Rows are points. The points of each table are mixes of a few directions, plus a little noise. Count the directions of each table, and those that both share. Where both have some left over, give the other angles between the two spaces (their principal angles), to ten degrees, smallest first.
In the rows, 128 means zero.

First:
[[133 133 136]
 [108 106  96]
 [125 125 123]
 [151 153 163]
 [159 162 177]
 [ 93  89  73]]
Second, 6 rows:
[[143 114  78]
 [ 88 133 181]
 [147 116  82]
 [148 138 133]
 [ 91 111 125]
 [152 156 167]]
Directions: first 1, second 2, shared 1

First (8 x 6):
[[114 121 130 123  86 157]
 [126 123 129 130 116 169]
 [105 120 130 141  62 149]
 [123 123 132  69 128 137]
 [123 126 128 150 109 154]
 [121 129 128 142 107 110]
 [161 141 124 117 222  97]
 [152 142 123 149 193  47]]
Second:
[[136 138 125 158 147  52]
 [123 117 132 101 112 197]
 [137 142 123 167 151  30]
 [126 124 129 118 123 151]
 [122 115 132  95 109 214]
 [128 126 128 125 127 134]
 [128 130 128 132 130 117]]
Directions: first 3, second 1, shared 1

First:
[[152 130 103 124 159 131 111 124 132]
 [176 144  87 151  46 164  89 154 187]
 [175 111 104  81 142 110 157 137 149]
 [138 138 173 129 133 108 147 122 113]
 [131 105 118 125 164 151 116 104 139]
 [ 73 122 153 142 109 132 140 124 112]
 [ 50 146 157 146 143 101 138 130  65]]
Second:
[[130 140 135 124 106 130 162 170 131]
 [109 149  90  83 104  62 166 145 131]
 [130 178 178 176 166 164 121 128 134]
 [181 127 110 124 159 135 110 136 129]
 [131  73 124 127 108 151 111 117 121]
 [134 182 115 114 147  91 148 143 135]
 [118 122 131 146 166 132  79  65 125]
 [ 91  53 141 131  67 159 129 121 118]]
Directions: first 5, second 4, shared 2; angles 50, 60

First, 11 rows:
[[122 119 156 124 120  41 119 170  79 141 154 115 113  91]
 [153 132 123 149 144 151 109  90 157 141 120 128 138 154]
 [116 130 148 124 134  80 136 188  84 142 136 129 118 114]
 [137 138 133 143 141 155 127 123 138 140 106 140 120 170]
 [138 135 130 140 155 113 124 159 116 152 134 127 144 126]
 [100 127 106 101  94 192 158 103 151  82 109 138 119 132]
 [112 121 102 107 108 161 142 105 148  95 134 124 141 103]
 [140 132 119 137 148 132 121 128 137 140 133 125 150 124]
 [117 137 119 123 118 195 148 110 151 109  94 148 113 171]
 [145 131 112 137 144 152 117 102 155 133 130 124 152 130]
 [128 109 160 125 103  36 106 132  92 132 155 111 103  93]]
Second, 11 rows:
[[ 79 130 210 120  80  60 160 220  32 132  86 161   7 187]
 [124 128 137 126 124 121 133 137 118 128 123 132 115 134]
 [140 128 104 131 141 145 119 102 154 127 138 120 161 113]
 [129 128 123 129 130 132 126 123 133 126 131 125 134 125]
 [130 129 126 128 129 131 127 126 131 129 129 127 133 126]
 [148 126  93 132 147 156 115  89 169 127 145 114 180 103]
 [143 127 100 130 143 151 117  97 161 127 142 117 170 107]
 [124 128 134 129 123 122 130 136 119 129 125 131 117 133]
 [133 128 121 129 131 133 125 120 136 128 132 125 140 123]
 [115 129 149 126 115 111 137 151 105 129 119 136  98 144]
 [139 128 109 131 140 144 120 106 148 126 138 120 155 114]]
Directions: first 4, second 1, shared 1

First, 11 rows:
[[101 131 122 116 113 127  78 130 120 138 127 116 130  85 130 144  98 129
  122 147]
 [164 106 116 139 147 132 188 138 130 103 127 129 120 146 134 111 154 134
  135 112]
 [ 99 125 120 116 115 132  81 123 120 139 126 111 135  90 128 146 109 128
  123 139]
 [123 173 169 136 123 115 125 113 144 152 133 162 131 189 114 121 132 116
  126 126]
 [114  63  63 108 125 148  96 149  99 101 120  68 128   7 149 150 102 146
  126 143]
 [173 127 123 139 140 111 177 166 128  97 133 146 100 128 144 101 112 137
  134 142]
 [ 64 173 168 116 103 131  47  79 138 187 127 135 159 159 101 157 129 108
  117 124]
 [168 132 134 143 142 117 184 146 135 108 132 150 111 161 134 103 137 131
  134 125]
 [ 84 123 124 113 114 143  72 102 123 152 123 105 150 103 119 155 128 123
  122 124]
 [156 124 128 138 140 124 170 139 132 112 130 139 118 149 132 112 140 131
  133 122]
 [161 130 141 145 146 128 190 123 141 119 129 147 126 190 123 108 167 125
  135 103]]
Second:
[[132  98 118 117 114 128  91 112 129 141 144 109 138 116 136 148 116 138
  166 154]
 [ 77 176 126 130 157 181 194 125 131 139  83 145 155 146 107 103 200 109
   52  43]
 [ 83 156 133 137 128 189 182 117 134 167 102 138 152 132 140 111 197 137
   98  88]
 [164 119 172 135  92  93 104 136 141 117 118 115 130 103 129 145 157 141
  149 121]
 [158  87 153 159 120 137 109 131 106 106 160 105 114 182  65 146 122 127
  135 117]
 [ 78 158  98 139 151 126 173 113 123 133 116 142 103 117 170 102 100 111
   76 152]
 [134 136 122 131 122 101 132 135 132 129 138 141 103 106 171 117  90 135
  140 179]
 [152 108 114 111 139 118  95 137 121 113 146 125 128 143 103 138  94 125
  152 137]
 [107 116 110 113 138 121 102 104 125 121 117 107 141 116 118 145 128 112
  114 112]
 [170 124 135 132 124  98 117 156 126 109 150 142 104 137 127 123  84 134
  154 162]
 [156 130 124 101 122 114 106 146 141 133 133 139 140 111 140 130 117 139
  172 144]]
Directions: first 3, second 6, shared 1; angles 40, 90

First, 9 rows:
[[131 123 126 131 138 119 131 121 129 133 126 134 137 128 133 128 120 126
  128 134 133 124 125 133 121 125 130 131 125 127 129 123]
 [125 140 127 119  95 156 117 149 112 105 135 103  90 132 107 130 168 131
  134 108 111 144 141 106 157 138 125 121 142 130 132 146]
 [137  94 126 156 221  47 158  73 175 194 111 198 238 117 187 119  18 120
  114 186 180  89  92 195  48  94 140 150  87 124 118  78]
 [123 156 129 107  58 189 105 171  94  76 142  73  44 138  83 133 212 133
  139  84  88 159 156  78 190 154 119 113 159 131 135 164]
 [126 140 129 122 103 150 119 144 116 111 132 108  99 133 110 130 159 131
  131 112 112 139 138 108 150 138 125 123 139 129 131 143]
 [132 114 127 139 165  95 138 106 144 154 121 155 171 123 150 124  85 126
  123 150 149 112 112 154  98 116 133 135 111 127 123 111]
 [133 105 126 147 191  71 150  88 159 172 116 177 203 119 169 122  53 122
  116 168 164 101 102 175  74 105 137 142 102 125 122  95]
 [123 147 129 114  79 171 111 157 105  93 136  90  70 133  97 130 186 131
  138  98 102 151 148  92 170 146 121 117 150 129 134 152]
 [126 139 128 122 104 147 121 143 117 112 134 111  99 130 114 130 154 129
  131 111 113 139 137 111 150 138 126 122 138 129 130 140]]
Second:
[[146 135 136 129 124 162  96 143 112 117 133  99  87 122 105 142 165 151
  138  97 105 118 125 128 141 132  83 123 127 112 129 101]
 [103 120 119 126 133  83 172 109 150 143 121 166 183 136 158 110  78  96
  115 169 159 143 131 129 111 123 189 135 129 149 126 163]
 [165 142 143 131 121 195  63 157  95 106 138  71  45 116  83 156 203 176
  148  67  81 106 124 126 154 135  38 118 126  95 131  74]
 [122 126 126 127 130 118 138 123 132 131 126 136 141 130 134 123 116 121
  125 137 135 131 129 128 124 127 142 129 128 134 127 136]
 [165 141 142 130 121 195  64 157  95 106 138  72  45 117  83 156 204 176
  148  68  81 107 123 126 154 136  38 117 125  95 132  75]
 [103 118 117 126 133  80 174 107 151 143 121 168 187 136 160 108  75  95
  115 171 160 143 131 130 110 122 192 136 130 151 125 165]
 [ 97 117 116 126 133  72 182 104 156 146 120 176 197 137 166 105  65  87
  112 179 167 146 131 130 107 122 204 137 130 156 125 173]
 [123 126 126 128 129 119 136 124 132 131 127 136 139 130 134 124 118 122
  125 136 135 131 129 128 124 127 140 129 128 132 128 135]]
Directions: first 1, second 1, shared 0; angles 50
